Each wall is flat, endless, passes through zero and stands at right angles to its row. A trip goes straight from one point to another. List the walls that it crosses, first one first.
In the rows, 128 means zero.

Walls:
(1): [161 142]
(2): [141 115]
(3): [122 105]
(4): [114 151]
(5): [128 156]
(6): [143 145]
(7): [144  88]
(8): [185 106]
(9): [103  99]
Trips:
[ 91 148] to [104  91] => 3, 5, 7, 4, 2
[121  93] to [119 133] => 8, 2, 4, 7, 5, 3
[153 113] to [129 142] => 3, 5, 7, 4, 2, 8

Walls:
(1): [140 154  88  96]
(2): [135 117 105 109]
(3): [132 139 122  81]
(4): [153 105 108  97]
(5): [ 94 115 135 118]
Trips:
[108 123 166 152] to [152 143 187 142] => 5
[114 151 166 139] to [152 153 122 115] => 5, 3, 1, 4, 2
[146  93 110 106] to [179 135 147 146] => 3, 1, 2
[133 137  86 173] to [ 96 143 123 125] => 2, 5, 3

Walls:
(1): [119  77 128  96 138 158  74 108 120]
(2): [ 51  97  77  96 144 116  84 112 126]
(3): [118 131 111 115 120 129 112  90  89]
(4): [113 152 193 114 133  99 166 135 149]
(5): [152 114 153 127  97 108 110  99 140]
(6): [127 108 101 123 173 132 124 143 134]
(7): [172 145 139 115 160 114 134 109  95]
Trips:
[123 137 136 109 162 128 122 138 129] to [170 108 152  98 138 136 145 126 102] => 2, 5, 3
[ 99 133 144 142  89 125 167 145 110] to [108 143 100 135 102 121 164 129 103] => 3, 2, 4
[ 99 145  98 119  49 102 134  82 188] to [116 127 118 183 111 111 144 116 111] => 4, 2
[126 118 140 177 117 124 146  88 153] to [131 122 104 188 120 142 114 128 121] => 4, 3, 5, 6
[121 116 118 138  93 130  71  99  96] to [113  99 167 117 185 149 125 109 143] => 6, 7, 4, 3, 5
[164  50 141 130 101 129 108 137 117] to [112 119  82 118 156 145 164  92 111] => 3, 2, 7, 5
[107 110 133  97  75 122 104 142 133] to [133 176 122 101 112 148 144 136 164] => 4, 3, 1, 2, 5

Walls:
(1): [169 145 146 119 195 126 125 129 104 139 128 106 114 173]
(2): [134 136 105 157 151 111 129 122 119 123 104 157 123  94]
(3): [ 83 113 110 136 121 111 177 136 138 110 139 137 133 126]
(4): [ 78 119 141  96 119 121 142 130 173 137 170 121 152 129]
(5): [136  89 122 108 138 129 161 157 185 121 168 116 162 102]
(6): [182 108 108 192 171  85 113 138 123 126 105 101 139 129]
(7): [116 138 140 128 169  82 124 126 154 150 144 124 113 118]
(8): [107  96 142 111  91 112 153 150 157 108 109 134 131 131]
(9): [111 160 106 130 112 138 131 130 143 106 160 124 146 190]
Trips:
[129 205 147 117 113  97 123 149  98 154 131 171 151 109] to [ 79 107 154  92 116 168  94 141 106 153  76 118 120 132] => 9, 7, 2, 8, 4
[143 158 122 125 123 157 147 123 155 133 126  93 125  90] to [139 111 134  57 150 173 119 101 134  59 168  97 103  83] => 1
[113 120 107 104  76 160 168  90 124 150 159 160 123 106] to [117 137 157 110 114  77  79 135  98 146 143 174 136 100] => 9, 5, 2, 7, 3, 8
[147 109 185 163  91 130  97 137 142 130 147 120 150 127] to [129 145 121  98  95 150 143 105 114 135 151 113 134 148] => 9, 6, 5, 8
[146 139 156 134 186 162 133 117 114  95 150 126  86 170] to [150 123 171 157 107 172 102 134 128 132 102 112 136 156] => 7

Walls:
(1): [134 145 138 131 123 117 116 126 125 154  87 130 166 154  87 105 172  91
 118 120]
(2): [138 110 108 133 150  72 124 160 131 135 139 154 109 156 124 119 135  90
 146 106]
(3): [123 146 128  70 142 135 107 149 139 181 131 127 157 118 146 158 132 146
 121  67]
(4): [125 176 110  95 134 103 141 109  87  98 108 180 127 140 165 140 126 118
 108 170]
(5): [128 149 142 153 115 156 109  97 138 101 128  96 181 105 113 134 142 121
  86 131]
(6): [183 146 137 135 113  98 157  98  75 106 148  49 117 135  98  73 161 119
 128 110]
(7): [211  85 137 121 122  90 123 155 145 133 141 171  92 156 118 165 126 149
 160 149]
Trips:
[138 128  91 162 129 138 166 118 116 182 171 188 102 158 124 124 147 154
 157 128] to [141 126 115 127  92 107 116 153 158  90 138 116 144 102 116 119 147 160
 118  95] => 4, 6, 3, 5, 2
[ 87 152 112 154 159 130 142 173  82  75 138 143 194 163 157 154 115 118
 131 164] to [155 179 122 140 154 138 129 126 113 147 124 137 168 151 115 135 140 101
 107 135] => 1, 3, 6
[119 135 136 110 105 117 122 105 144  87  87 121 128 161 143 117  97 143
 141  86] to [119 127  58 135 168 162 137 149 137 118 135 109  88 149 193 158 119 127
 160 149] => 6, 2, 3, 7
[153 109 157 123 114 147 132 116 116  86 118  72 140 129 103 128 121 130
  97 124] to [144 106 114 121 128 149 162  85 161 128 158  96 108 111 112  66  99 107
 127 150] => 1

Walls:
(1): [155 124 129 132 136  75 109  74 138 152 162 120 141 104 114 100 138 132
 143 153 179 119 114 127 141  94  99 131 138 142 185 112  99 166 129 126
 119 110 172 183 113  96 131 140 171 120 131 189]
(2): [165 128 143 175 118 128 117 113 110 111  85 138 177 120  80 135 144  62
 151 171 139 186 113  95 112  54 128 131 165 113 135 117 164 135  96 144
 132 144 131 134 124 133 114  75 152 146 107 122]
(3): [130 121  86 131 160 149 114 145 118 111 107 147 131 145 173 129 111 112
 108 121 158 150 142 120 151  78 101 132 145 120 103 136 169 105 105 170
 107 146 129  96 150  86 138 113 129  76  92 123]
(4): [117 116 132  64 132 120 140 117  82 140 114 131 148  90 125  76 117 128
 122  89 132 123 121 146 122 119 138 103 122 115 166 161 170 102  91  94
 124 109 135 122 140 119 104 145 145 107 124 154]
(5): [ 78  91 132 114 146  87 151 176 121 108 132 125 159 152 153 148 129 159
 149 119 135 139 140 109 130 121 147 152 150 113 116 138 129 136 129 138
 126 139 120  35 119 112 115 107 135  99 152 160]
(6): [148 158 122 160 151 166 107 169 159 110 128 115 130 106 114  89 113 123
 144 137 139 103 137 167  99 141 142 131 119 118 147 144  73  55 101 118
 101 114 117 154 143 106 162 123 108 115 168 122]
(7): [129 137 132 102 152  92 111 157 109 178  76 120 151 102 123  90 147 138
 157 147 113 129 136 104 145 169 167  81 142 131 164 162 150 136  85 123
 105 165  99 137 147 145 126 122 136 167 118 154]
(8): [155 128 162 161 132  95 127 170  68 145  66 107  97 126 158 106 142 137
 110 139 154 113 161 121  94  56 122 106 103  80 151 162 126 178 135 135
 106 165  79 148  90 113 162 120 124  95 110 123]
(9): [129  73 123 159 101 113 127 178 156 129 129 148 126 141 140 109 134 141
 124 136  82 139  92 106 138 150 129  94 131 118 133 150  97 114 127 152
 109 146 150 113 148 139  89 145 175 131 155 149]
Trips:
[125  86 157 167 132 101  70 125 121 139 132  83 105 160 154  99 122 109
  76 102 109 150 101 102  81 158 142 104  64 177 134 167  84 131 144 221
 108 122 150 129  72 157 106 164 105 133 168 131] to [130 108 116 154 149 169 188  83 100 105 139  65  62 113 146 104 136  52
 138 132  97 143 139 136 137 181 142  79 135 169 123 133 116 117  85 149
 109  99 118 174 122 117 184 127 124 112 133  94] => 1, 9, 8
[117  87  95 134  74 109 135 155 154 112 116 120 127  90 168 125 181 102
 111 119 123 112 161 154 127 127  77 160 127 153 118 132 144  95 140 122
 154 138  92 126  62 112 152  57 113 124 170  97] to [ 77 101  68 146 125 175 100 135 129 103 105 100 145 119 114 138 135 113
 134 152 134 147 116 170 135 109 104 131 111 130 144 148 160 119 159 122
 167 130 148 143 122 101 148 141  88 145 125 120] => 2, 5, 8
[107 186 123 126 152 133 150 136 130 128 114 131 107  76 139 109  79 121
 148 142  88 144 137 162 137 178 140 184  96  78 160 122 137 157 110 125
  78 127 151 116 128 114 123 116 136  98 166  96] to [ 72 119 122 141  56 127 148  93 156 128 110 149 129 150 127 130 158 135
 143 120  90 222  99  96 144 120 130 189  89 154 102 148 132 140 111 166
 152 181 135 105  76 115 138 146 107 103  78 114] => 3, 7, 4, 6, 9, 2
[123 115 116 147 135 174 108 135 106 138 125 160  88 133 146  90 114 119
 107 138 115 115 126 160 151 105  80 100 133 108  84 165 161 165 161 100
 133 128 164 159 110  89  91 109 103 114 154 112] to [123 150 110 156 139 137 124 141 113 140 147 127 171 158 135  94 114  91
 115 103 146 168 145 171 128 173 112 133 137 161 130 131 103 167  86 125
 144 104 165  95 120 139  97 135 180 156 120 144] => 1, 8, 2, 5, 7, 3
